Rows are points. The window is the flat piece filled in between its corners: a triangle in 3 columns, a solid with four corners in 4, and so on. A path goes straight from each point to the next, and from the last back to the first. List the points from which the path goes on through the window.

Window (4 x 4):
[[ 0.1  3.8 -4.8 -1.2]
 [-6.6  2.4 -0.3 -1.6]
 [ 2.7 -8.3 -8.7 -2.2]
 [-4.7  6.6  7.5 -3.9]]
Path:
(1): [-1.3  0.9  4.1  2.2]
(2): [-2.0  4.3 -1.3 -7.8]
(3): [-0.5  3.3 -6.2 -8.5]
(4): [ 2.1 -0.1 -4.3  1.7]
(5): [-0.2  2.8  6.2  1.1]
(6): [-2.8  3.6 -3.2 -7.0]
(7): [ 2.6 -4.1 -6.3 -4.9]
(8): [ 1.0 -4.1 -4.1  0.8]
Through the window after points: none

Window (6 x 6):
[[ -7.0   0.0  -4.6   1.2  -1.9   7.0]
 [ -5.6  -3.4 -15.7   7.1  -0.8   2.2]
 [ -4.3  -1.4   8.2  -0.3  -7.1   0.1]
 [ -0.5   0.1   8.7  -0.3   0.7  -0.3]
 [  0.7   5.1   3.2  -1.4  -3.9  -1.5]
 [  2.9  -1.6   1.0  -5.8  -2.3  -1.2]]
Path:
(1): [-5.3 -1.0 -4.4 -1.4 -0.3  1.0]
(2): [-8.5  3.0  3.2 -3.0 -5.0 -6.0]
(3): [ 2.6  4.3  2.5 -0.5 -3.2  0.4]
(4): [ 1.6 -0.3  3.2  2.0 -1.3  2.5]
(5): [-8.7  0.5  7.2 -4.1  1.8 -4.2]
(6): [-4.1  0.8  5.6 -3.9 -4.5 -2.6]
(7): [ 5.9 -0.7  7.1 -3.1 -2.0  4.8]
(8): [-4.2  0.1 -1.7  3.2 -4.6  7.4]
Through the window after points: 2, 4, 8

Window, 8 rows:
[[  3.3  -4.5   5.8   3.0  -1.3  -8.6  -0.8  -5.9]
 [  0.2  -1.8  -8.5   0.2  -2.1   8.3   5.3  -4.0]
 [  4.6   4.3  -6.1   0.3  -4.2   6.6  -4.9   6.6]
 [  2.4   3.5   9.1  -0.4  -0.4  -3.9  -5.6  -8.4]
 [  4.3   1.3  -8.1 -10.7  -7.2   2.7  -3.4   4.5]
 [ -8.3   2.8  -8.7   2.9   1.7   4.1   7.2  -0.4]
 [ -1.7  -9.1   8.5  -1.1  -1.4  -0.7  -3.0  -3.4]
 [  4.8  -1.1  10.6  -0.3   3.9   0.5   2.9   0.8]]
Path:
(1): [ 1.1  2.5  2.8  1.3 -6.7  2.2  1.3 -2.4]
(2): [ 1.3  1.1  0.0 -1.2  2.5  0.1 -5.4 -1.3]
(3): [-1.2 -6.1 -6.5 -1.3  8.1  0.9 -3.5  0.2]
(4): [ 5.2  6.8  6.7 -0.1 -8.6  5.7  2.5 -1.0]
(5): [-1.0  0.2  0.6  1.3 -7.6  1.3  5.2  3.1]
(6): [ 3.9 -3.9 -7.3 -3.3  3.6  5.4 -5.3 -1.8]
(7): [-1.3 -5.0 -1.9  2.0  7.9  4.5 -3.4 -6.5]
(8): [ 3.2  2.8  8.6 -1.8 -5.7 -3.3 -3.5 -2.2]
(9): [ 1.5  2.6  2.8 -3.1 -9.4 -0.4 -2.2  2.8]
(10): [ 3.3 -4.0 -1.6 -1.2  3.5 -3.1 -0.8 -5.7]
(11): [ 0.8 -4.8  3.6  4.3  7.6 -0.4  2.5 -2.1]
(12): [ 1.3  0.9  6.2  1.2 -3.6 -0.2  1.1 -4.1]
(13): [ 0.0  0.6  1.8  2.6 -3.4  1.1  0.2 -2.6]
(14): [-0.1 -0.1 -3.5  1.4  6.4  2.5  0.9  2.5]
(15): [ 2.8 -9.2 -0.7 -2.5  6.7  2.3 -2.2 -2.6]
(16): [-3.4  6.2  0.7  0.6 -7.4 -1.1 -0.7 -4.0]
Through the window after points: 1, 7, 9

Window, 9 rows:
[[-2.3  3.3 -2.4  5.6  1.9  1.1 -1.0  2.5  1.3]
 [10.1  4.9 -8.4 -0.3 -0.3  5.8  3.8  0.2 -3.3]
 [ 2.7  3.1  0.1  6.8  1.7 -0.4  6.7  9.9  0.1]
 [-1.7  1.4  4.4 -4.0 -0.8 -5.9 -0.2 -5.6 -6.6]
 [-5.2 -1.4  0.3 -4.6 -2.3  3.3  1.9  9.5  3.7]
 [-3.0 -5.9 -2.4  9.9 -4.3  2.0  0.8  6.9 -2.5]
 [10.4  0.7 -4.9  6.5  2.7 -1.5 -0.8  8.3  0.8]
 [ 3.5 -3.4 -6.5  7.7  5.2 -2.1  5.4  4.6  1.2]
 [-0.4  4.9  6.7 -7.5 -9.3 -6.8  2.7 -8.3  3.2]]
Path:
(1): [1.3 0.0 1.6 4.3 5.8 6.5 4.6 5.2 0.6]
(2): [ 4.1 -4.2  7.6  6.8 -4.8  1.7  3.6 -6.7  0.6]
(3): [-3.3  2.6 -4.9 -1.4 -2.5 -4.2 -0.3  6.9 -2.0]
(4): [-0.9  6.0 -5.2  2.3 -6.5 -2.9 -0.9  7.1  2.1]
(5): [ 5.8 -1.8 -2.6  3.2  4.9  6.0  3.6  0.3 -2.9]
(6): [ 2.8 -2.0  4.4  1.7 -0.6  4.8  4.8  4.6  3.1]
(7): [  1.4   6.8  -4.4   1.6  -0.5 -11.1  -0.4   0.5  -5.7]
(8): [-3.2  6.1 -2.9  4.6 -4.8 -5.3  2.0  6.6  1.0]
(9): [ 4.1 -1.0  0.1  1.3  0.3  2.3  3.6  3.8  1.9]
(10): [ 2.3 -3.4  3.2  7.8  2.2  6.7  3.2  2.7 -2.8]
(11): [-2.1 -0.1 -2.3  3.1 -3.4 -3.8  1.2  4.5 -1.7]
(12): [-2.8  0.1 -2.8  2.4 -2.3 -6.2  3.9  9.6  1.3]
(13): [ 2.9 -1.2 -1.8  6.4  2.7  3.5  4.2  0.0 -0.8]
(14): [ 2.9 -4.5  0.5  1.8  1.9  0.5 -0.1  2.0  1.8]
(15): [-3.8  6.6 -1.1  5.9 -3.8 -5.5  3.2  7.7 -3.2]
(16): [-0.9  1.7 -9.1  2.2 -3.3 -2.7 -2.3  6.3 -0.2]
Through the window after points: 2, 4, 6, 10

Window (11 x 11):
[[ -0.3   2.5   4.6   3.5   6.9   2.4  -3.7  -3.4   1.7   6.5  -1.1]
 [  3.0  -3.0  -5.3  -6.2  -0.1   1.2   1.7  -2.4  -0.6  -8.9  -2.2]
 [  0.7   6.2   6.6  -2.4   1.2   3.3  -0.5   2.5  -5.3  11.6   2.7]
 [ -2.7  -3.2   6.7  -0.8   2.2   3.8  -0.9  -2.7  -1.0   7.3   7.6]
 [  0.3   6.9   4.7  -4.9   6.7  -2.4  -2.1  -2.4  -0.2   8.1   9.4]
 [-10.2   7.2   8.5   4.7  -4.9  -4.0   4.1  -5.8   0.4  11.6  -0.1]
 [  0.7  -1.6  -2.2  -2.7   2.3   1.1   9.8   3.7   5.7  -4.4  -0.8]
 [ -3.5   1.4  -6.0   0.6  -3.6   2.9   0.2   2.9   5.7  -3.1   1.3]
 [ -3.0  -3.7 -11.2  -0.9   3.3  -1.7   6.5   3.5  -2.0  -3.9  -0.2]
 [  2.7  -3.7  -4.3   2.8  -3.4  -6.8   4.3   5.1   1.7  -4.5   0.2]
 [ -3.9  -5.4  -4.9  -6.2   0.4  -4.7   1.9   7.1   3.6  -4.5  -4.1]]
Path:
(1): [-4.6 -0.5  7.6  3.0  1.8  4.2  1.6  0.2 -0.3  1.3  5.1]
(2): [-6.3 -1.1  4.0  2.5  3.3 -1.8  0.7  1.9 -0.2  1.0  4.9]
(3): [ 4.9  1.3 -4.1 -5.2 -1.2  3.1  5.1 -1.5  3.8  8.5 -3.1]
(4): [-2.7 -0.6 -8.9 -4.1  3.3  2.4  4.8 -0.2  3.3  4.8  0.1]
(5): [-0.1  0.0  2.5  3.0  2.6 -5.0  0.3  2.5 -3.5 -3.7  2.6]
(6): [-1.1 -1.9  6.5  0.0  0.5  2.8  4.3  5.2 -3.0 -1.1  2.9]
(7): [-0.5  3.5 -8.4 -6.4 -0.6 -2.2  0.8 -1.7  2.9  3.4  0.2]
(8): [-0.2  2.8 -3.3 -5.3 -3.2 -7.8  0.8 -3.9  0.1 14.1 -1.4]
Through the window after points: 4, 8

Window, 12 rows:
[[  1.2   7.1  -5.7   0.2  -6.4  -0.4  -2.0  -1.5   9.3  -5.4   2.3  -1.6]
 [ -4.2   0.6  -2.2  -6.2  -4.1   1.8  -2.9  -4.5  -3.8   6.0  -1.4  -1.9]
 [ -1.4  -1.0   1.7   2.7  -1.2   1.6   2.7   4.1   0.3   8.7  -0.5  -2.8]
 [  0.7  -1.3   3.1  -4.8  -2.8  -1.9  -2.6  -0.2   3.8   4.0  -0.5   4.1]
 [-14.4   4.8  -0.6  -3.0   1.7   0.2   4.7   4.3   9.4   9.0  -6.0  -7.0]
 [ -3.4  -4.9  -1.2   4.6  -2.8   2.3  -9.0   2.0   0.0  -2.9  -2.1  -1.4]
 [  1.0   0.3   4.1  -1.1  -1.1   2.7  -1.6  -3.8   1.0   0.3  -4.9  -3.7]
 [ -3.4  -5.2   3.2   3.8   0.6  -4.9  -4.5   0.2  -5.2  -2.5   1.2  -4.8]
 [ -0.7   7.4  -5.7   1.0   8.8   2.9  -4.6  -7.2  15.8   5.8   3.7   2.4]
 [  4.0  10.1  -5.9   9.5   2.7  -5.1   1.8  -8.4   9.4  -1.7  -6.4   8.3]
 [ -4.3  -6.0   1.5   1.7  -1.2   0.9   4.5  -3.8   5.6   6.0  -0.1   0.2]
 [ -6.5   5.5   2.6  -5.2  -9.6   6.9  -2.9   3.3  -1.9  -7.5   5.4   0.6]]
Path:
(1): [-0.5  0.4  3.8  5.1 -4.7 -1.5 -6.9 -4.3  5.0  6.5  1.0 -7.9]
(2): [-5.0  3.4 -4.5 -0.8  2.0  2.5  1.4 -0.8  6.4  0.1 -0.8  1.4]
(3): [-1.6 -1.3 -3.3  1.2  6.5 -7.2  6.1  0.7  2.0 -8.6 -8.5  4.1]
(4): [-1.5  6.8 -1.6  2.7 -4.2  2.5 -3.6 -4.3  6.6  7.2  1.3 -1.1]
(5): [-5.3  5.0  0.6  1.2 -2.8 -0.8 -2.8 -2.6  8.5  3.0 -0.6 -0.7]
(6): [ 2.7  4.2 -4.4 -1.2  0.9  0.9  4.9 -0.8  3.3 -1.1 -0.7  2.1]
(7): [-2.1 -0.1 -4.1 -0.5  3.8 -1.3  2.1  1.2  5.3  3.6 -2.2  0.3]
(8): [-4.9  2.8  2.6  2.0 -3.4  0.8 -2.8 -5.0  6.5  5.3 -2.5 -4.3]
(9): [-1.6  1.2  2.5  0.1 -3.6  0.3 -4.8 -4.5  3.9  4.0  3.8 -3.2]
(10): [-5.1 -1.1 -1.6 -2.9 -0.3  2.8  2.5  3.8  0.2 -1.3 -6.0 -1.9]
(11): [-0.1 -0.9 -1.7 -3.9  4.4  0.4  0.7 -0.4  5.0 -1.5  2.5 -0.5]
(12): [ -7.5   6.9   2.7   2.2 -10.7   1.5   0.6  -4.0   1.8  10.3  -6.7  -2.5]
(13): [-5.5  6.1  0.7  4.1  1.2  4.9 -6.9 -5.2  6.3  4.9  3.7  0.8]
(14): [ 4.8 -1.5 -5.3 -4.7  1.6 -5.0  6.9  1.8  7.2 -0.6 -4.3  0.8]
(15): [-1.6 -6.0 -1.8 -0.2  0.6 -0.7  0.5 -0.2  1.7  4.9 -3.1  4.0]
(16): [-5.0  8.5  7.3 -0.3 -4.2  2.7 -5.1 -3.5  4.1  0.7  3.7 -6.8]
Through the window after points: 3, 13

Window (14 x 14):
[[ 10.1  -1.2   8.2  -3.9   1.4  -2.9   9.7  -6.1  -5.5  -2.0   4.4   2.2
    6.4  -0.6]
 [ -5.5  -8.1  -3.5  -0.7  -6.2  -5.9   6.1  -0.2   3.7   0.6  -0.7   1.2
   -5.3  -6.9]
 [ -0.2   2.0   2.0   2.0  -2.1  -3.5  -6.3   7.2   3.8   0.6   2.0  -4.6
    8.9  -9.4]
 [  3.9   3.7   0.3  -1.3 -12.0   3.4   2.0  -7.5  -3.4  -0.5  -1.3   8.3
    0.3   7.5]
 [ -1.0   0.3   2.9  -1.3   3.0  -0.2  -7.0   0.7   3.0  -4.5  -4.1  -2.9
    5.1 -10.0]
 [  1.9  -3.7  -3.6   1.7   3.1  -2.3  -1.6   4.8  -3.6  -5.2  -2.7  -4.2
    3.7  -2.9]
 [  5.2  -0.9   6.0  -6.5  -2.1   4.1   1.4   5.0   0.0  -7.4   5.0   7.2
    7.8   0.9]
 [ -6.4  -3.2   5.0   1.6   3.9   1.2   0.1  10.0  -3.3   3.8  -5.3   0.5
   -2.2  -4.6]
 [  2.9  -8.6   5.4   1.6  -8.3  -5.1 -11.2  -0.6  -0.2  -2.8   6.7  -3.3
   -7.6   0.6]
 [ -3.5   5.2   7.1   0.3  -4.7  -1.1  -4.8  -4.5   1.4  -5.1  10.0  -4.0
    9.3  -1.4]
 [ -2.0   9.1   8.0   3.2  -5.5   5.0   0.4   2.1   8.9  -3.0  -1.3   1.7
    8.2   6.4]
 [  1.1  -5.8   9.2   4.7  -1.0  -1.8  -2.4   3.3  -2.3  -7.2   1.7   6.7
    4.9  -4.9]
 [ -1.3   2.7  -3.2  -2.8  -1.7 -10.5  -0.5   3.5   4.3  -0.4   1.6   6.1
   -0.2   7.1]
 [  2.6  -1.9  -4.1   1.0  -4.3   3.4   0.8 -10.8   3.5   2.2   3.6   3.7
    3.4   1.3]]
Path:
(1): [ 2.1  1.9  3.2  1.2 -2.3 -1.2  0.8 -1.3  1.0 -4.7  4.5  2.8  1.2 -0.2]
(2): [-0.3 -3.5  2.8 -1.8 -5.3 -1.3  1.2  0.2 -0.3  1.6  1.0  1.3  6.0  0.6]
(3): [ 2.5 -9.3 -0.1 -4.8 -4.9 -3.9 -0.6  1.7  2.7  0.1 -4.9  1.1  6.1  1.7]
(4): [-4.6  5.6  1.6  7.1  1.2  1.3  0.0 -1.8  1.4 -2.5  9.9 -0.5 -3.1 -9.5]
(5): [ 2.8  3.0  0.3  2.7 -0.5  1.2  0.3 -1.5 -1.4 -4.9  3.2  5.7  0.3 -2.8]
(6): [ 0.7 -2.0  7.2 -4.3 -3.9 -4.3  2.3 -0.3  2.6  0.7  0.8 -0.1  5.7  1.7]
(7): [-2.2 -5.4  4.3 -3.3 -7.1 -0.8  1.3  1.5  1.0 -3.5  2.5  0.1  8.4  4.8]
(8): [ 6.4  7.0  2.3  3.7 -0.6  1.7 -0.3 -1.8 -1.8 -1.2  1.0  6.8 -3.3 -3.0]
(9): [-1.6  5.3  1.1  2.7  2.5 -1.5  4.7  3.7  3.4 -2.2  3.1  3.2  0.1 -4.6]
(10): [ 1.4 -2.1  5.1 -3.3 -5.1  0.5 -1.8 -0.3 -0.6 -2.0 -1.1  2.0  8.1  3.3]
(11): [-2.4 -5.4  4.9 -1.6 -0.5 -1.0 -2.0  2.2  1.0  1.0 -1.8 -1.7  5.1 -3.0]
(12): [-0.3  0.9  3.3  4.3  1.2 -1.8 -1.4  5.2 -0.8 -5.6  2.5  2.1  0.8 -4.3]
(13): [ 3.2  7.5  5.3 -0.1 -2.9 -4.4  3.0  1.0  1.9 -1.4 11.0  8.7 -0.8 -3.1]
(14): [  0.9 -14.5   2.5  -3.0  -4.0   3.9  -9.1   3.5  -1.9  -6.1  -6.2  -6.3
   5.3   3.0]
(15): [-3.5 -4.3  6.7 -4.6 -0.7 -2.6  0.1  5.5  2.5 -1.9  0.5 -5.4 10.9  2.2]
(16): [ 1.5  2.0  1.7  2.3 -1.6 -0.6 -6.3  0.3  2.3 -2.7 -0.2  0.4  1.5 -7.8]
Through the window after points: 13, 15
